Every row gives one point. The window is the flat piece filled in between its corners: a triangle in 3 columns, a solid with four corners in 4, and so on. A path goes straight from each point to the next, and from the last back to the first. After which points does the path pass through the window?

Window (4 x 4):
[[-51 -15   7   1]
 [-36 -45 -33  23]
 [  0 -42   4  20]
 [ 74  66 -92   3]]
Path:
(1): [-33 -65 -22 -21]
(2): [  9 -48 -17   3]
(3): [-15 -22  25  43]
(4): [-46  -7 -23  73]
(5): [  6 -41 -56  -4]
(6): [ 43  26 -28 -43]
(7): [ 14  19 -36  37]
(8): [  9   9 -14  37]
(9): [ 15 -31 -35 -19]
(10): [ 14 -43 -47  -9]
(11): [ 12  34 -54  68]
(12): [-74 -31  27  43]
(13): [ 12 -56 -26 -15]
(14): [ 25 -32 -37 -45]
(15): [-26  17  -1  69]
(16): [-27  -7 -47  73]
Through the window after points: 2, 8, 14, 16

Window (6 x 6):
[[-53  13  -2  -4 -31 -63]
 [ 46 -68  13 -15  27 -20]
 [  4 -64  46   9  16  24]
 [-18  31 -34  37 -35  -8]
 [ 29 -21  58 -20 -44 -51]
 [-26  62  -7 -13  93 117]]
Path:
(1): [-31 -24  -4 -30 -31  -1]
(2): [ 14  28  79  66   5 -18]
(3): [  5  18  16  59  22 -51]
(4): [-32 -30  22 -46 -42 -11]
(5): [-32  -3 -55 -47 -24  -6]
(6): [-6 56 42 58 31 -7]
(7): [-17   2   5  24  46 -11]
(8): [-25   6 -13 -52 -18  62]
(9): [-34 -46  27 -40 -30  28]
(10): [ 64 -48  30  43  52 -27]
(11): [-39  43  27  53  59   9]
(12): [ -3 -25 -22 -45   6  34]
(13): [ -8  -1  12 -26  10  48]
(14): [-5 45 24 19 79 42]
(15): [ 25 -12  51  12  27 -31]
(16): [ -1 -33  -5 -47 -78  -2]
Through the window after points: 3, 9, 13, 15

Window:
[[ 40 -40  64  35 -19  -1 -30  41]
 [-12  52  -2  18 -80 -11 -23 -13]
 [ 38 -79 -23 -24 -90  23  28  34]
 [-54  10 -65 -26  66   6  13  29]
 [ 21 -20 -61  33 121   2  -5 -12]
 [-30  26  33  -9 -20  22 -49 -54]
 [ 23  -6  51 -20 -49 -51 -18 -23]
 [-49 -66 -74  33  81 -20  -9   3]]
Path:
(1): [ -8 -39 -29  21 -27   7  97  23]
(2): [-50  -2  35  11  38  10  37 -66]
(3): [   8   20  -29  -18  -29   14 -101   11]
(4): [  9 -64 -29 -11   9   9 -34  26]
(5): [  9 -25 -21   5  23   1  25  -5]
(6): [ -5  -8  -1   8  29 -18  68  -1]
(7): [-14  -6 -15 -42 -32 -15 -95   8]
(8): [-10  27 -11  28 -32  -4 -77  -5]
(9): [-21  16  10  -9 -32   1  21 -29]
(10): [ 10  -1  34  47  11 -15  49 -47]
(11): [  8 -21 -38 -28   5  -8 -54  21]
(12): [  6  -7 -28  12  49 -25 -84  12]
Through the window after points: 2, 6, 8, 10

Window:
[[-57 -10  22  10   8 -48   3 -11]
 [-53 -42  88 -38  23 -48 -62  -5]
 [ 35 -37 -53  15 -17 -74 -20  -3]
 [ 43 -69 -61  42  24 -26   9  36]
 [  0  42  45 -37 -38 -12 -17  34]
 [ 23 -92 -61  -9 -25 -50  33  27]
 [-69 -14  37 -41 -14   7 -71 -15]
 [ 73 -48 -38   1 -18 -14  35 -22]]
Path:
(1): [-24  23 -30 -24  64 -40 -48   0]
(2): [  34 -116   46   -3  -78  -43   -8    4]
(3): [-18 -59  51  25 -49 -56 -33   4]
(4): [-49  -3 -12 -64  31  25 -51  -9]
(5): [ 52 -36 -67 -27  -2 -41  21 -21]
(6): [ 35 -52 -29  45 -39 -25   8  23]
(7): [-20 -58  39   3 -30 -13 -36  12]
(8): [-23  19   8 -29  18 -41 -25  19]
(9): [-14  -5 -21 -61  16 -28 -25  17]
(10): [ 29 -45  32  25 -50 -20  10  -2]
(11): [ 12 -27  12  22 -33 -29   1  16]
(12): [ 19  -1  10 -55  -3 -19 -13  -4]
(13): [ 34 -28 -38 -35  37 -67 -31  33]
(14): [ 13 -41 -32  27 -38 -53 -13 -16]
(15): [-24 -36  46  68 -47 -65   1 -13]
(16): [-24 -47  38 -62  32 -36 -53   5]
Through the window after points: 3, 9, 11, 13, 15

Window (9 x 9):
[[  46  -43   51   50  -37  -13   87  -67   -2]
 [  22   72  -45  -49   -3   29  -15   21   13]
 [ -26   15   11   -9  -42  -11  -15  -47  -12]
 [  44   14   70   58  -54 -119   82  -32   22]
 [ -22   76   20    0  -22   48   -8   67  -37]
 [   3   46   51  -58  -30   44  -23    1   26]
 [  26  -46    3   -9   29   47  -86  -18   30]
 [ -15    8   24  -63   48   40  -20   13  -37]
 [ -33   -5   -5  -68  -25   49  -14   69  -10]]
Path:
(1): [ -9  29  66  57 -18 -20  50 -23   9]
(2): [-25  51  53  31  22  30   7 -37  13]
(3): [ 21 -27  26 -15 -53 -20  10  -7  -7]
(4): [  37    9   17    5  -58  -13   15   22 -105]
(5): [ -6  30  -1 -17   1  24 -29  -9  63]
(6): [-41  70  19 -21  20  28  14  21 -10]
(7): [ 16  29  14 -12 -29  32 -16  39 -27]
(8): [ 13 -21  55 -58 -63 -45 -84   8 -49]
(9): [ 14  14  24  12 -14  30  48 -37  24]
(10): [-25  31  45   7 -12   8  13  -4   7]
(11): [ 54   4 -19 -69 -54   2  16   5 -42]
(12): [ 54 -18  23 -19 -39 -50  38 -18   0]
Through the window after points: 6, 8, 12

Window:
[[   8    9  -34  -39    0  -22   18    3 -101   25  -15]
 [  37   72  -15   -6  101  -34   40  -60   69  -69   22]
 [  -8  -40  -37   57   74  -20   20  -46   -1  -70   -9]
 [  11   20   65   13   -2    9  -18  -25  -44  -33    8]
 [ -23  -52  -39   31  -22   -9    2  -43   52    0  -16]
 [   9    9  -35   -8  -83   22   24   74    6    5   83]
 [  60  -45  -36  -34  -10   -2  -14  -14   11  -40   62]
 [ -13    0   28   -3    3 -102  -38   29  -43   28  -19]
 [ -26   27   -2    9   49    5    2  -50  -15   -8   74]
 [ -17  -49   41  -23   18    8    0   17  -11   -6    1]
 [  52   -1    2   40   -9   22  -84   68   -3  120   49]]
Path:
(1): [ 99 -63  15 -46  37 -63  76  -8  14 -15  25]
(2): [-30   3 -29   8 -26  27 -58   3  -8 -17  37]
(3): [-10   6 -13  -5  38 -14 -44 -30   6 -31  11]
(4): [ 33  -2 -12  43  26  -6  46   3  -6  30  40]
(5): [ 42   6 -10 -18  44 -63 101   2  32  83  21]
(6): [-20 -14  -4   8   6 -13 -21 -28 -14 -72   1]
(7): [-13   9 -31 -27   6  16 -29  11 -17   6   9]
(8): [ 38 -38  32  54  43 -44 -18 -31   4  21  16]
Through the window after points: 1, 3

Window, 12 rows:
[[-62   7  30  42 -11 -33 -10  15 -61  14 -15 -67]
 [-36  44  64   2  59 -20 -19 -20 -51   5 -51  -1]
 [  9   1  26  37  54 -11  11  18 -47  90 -36  -3]
 [ 62 -70 -79  28  -7  19 -24 -57  14 -67 -22 -40]
 [ -4 -62 -49  70  21 -29 -17 -70  85 -51  14 -45]
 [ 22   8  22  40  40 -80 -57  16 -98  21  36  46]
 [ 45 -45 -83 -49  23 -20 -29 -36  57 -16  27 -55]
 [ 80 -89 -29 -16  16 -70 -44  -8  51 -23 -45 -41]
 [-51  11  -6  12   6 -42 -40  47 -40  34 -43  59]
 [-53   4  65  27  67  27  -3  82 -35  -1 -18 -20]
 [ 21 -13 -45  32  25 -38  74 -19  30 -68 -13 -56]
 [  1  52  73  27 -14  10  -1  40   2  22 -17  -8]]
Path:
(1): [ 14  47 -21  96  63 -61  -4  15   6   2 -42 -93]
(2): [ 31 -24 -29  35  26 -28 -43  -4  37 -15 -54 -33]
(3): [ 41 -57  -6  -6  14 -27   6 -24  18 -19  19 -11]
(4): [-32 -87  -3  25 -12 -26  26 -43 -20  27  41  -8]
(5): [ 35  18 -13  30  39 -11 -25  36  10 -39 -34 -38]
(6): [-17  64  -2 110  -2 -24 -32  13  10  22 -45 -28]
(7): [-12 -39  34 -15  37 -30  -4  -5 -48  -2 -21 -20]
(8): [-56 -29 113  26   5  19   7 -26 -37  16 -35  24]
(9): [  5  27 -10  16  61 -48 -17  39 -21  27 -16 -30]
(10): [ -6  48  15  55  42 -45 -35  19  -7  -9 -22 -56]
(11): [-28 -49  12   6   7 -13  -2   0 -28   4 -16 -10]
(12): [  2 -61   3   5  11   1  11 -41 -19 -23  64  40]
(13): [ 25  -9 -42  40  13 -44 -30 -19  16 -13 -47 -55]
(14): [  9 -10 -23  28  29 -32 -16  19  -3  19 -27 -47]
(15): [ 13 -68  49  -4  -7  10  14 -30  14 -29  37  49]
(16): [-19 -56  20  10  -7  -3 -20 -30   2 -24   8  33]
Through the window after points: 10
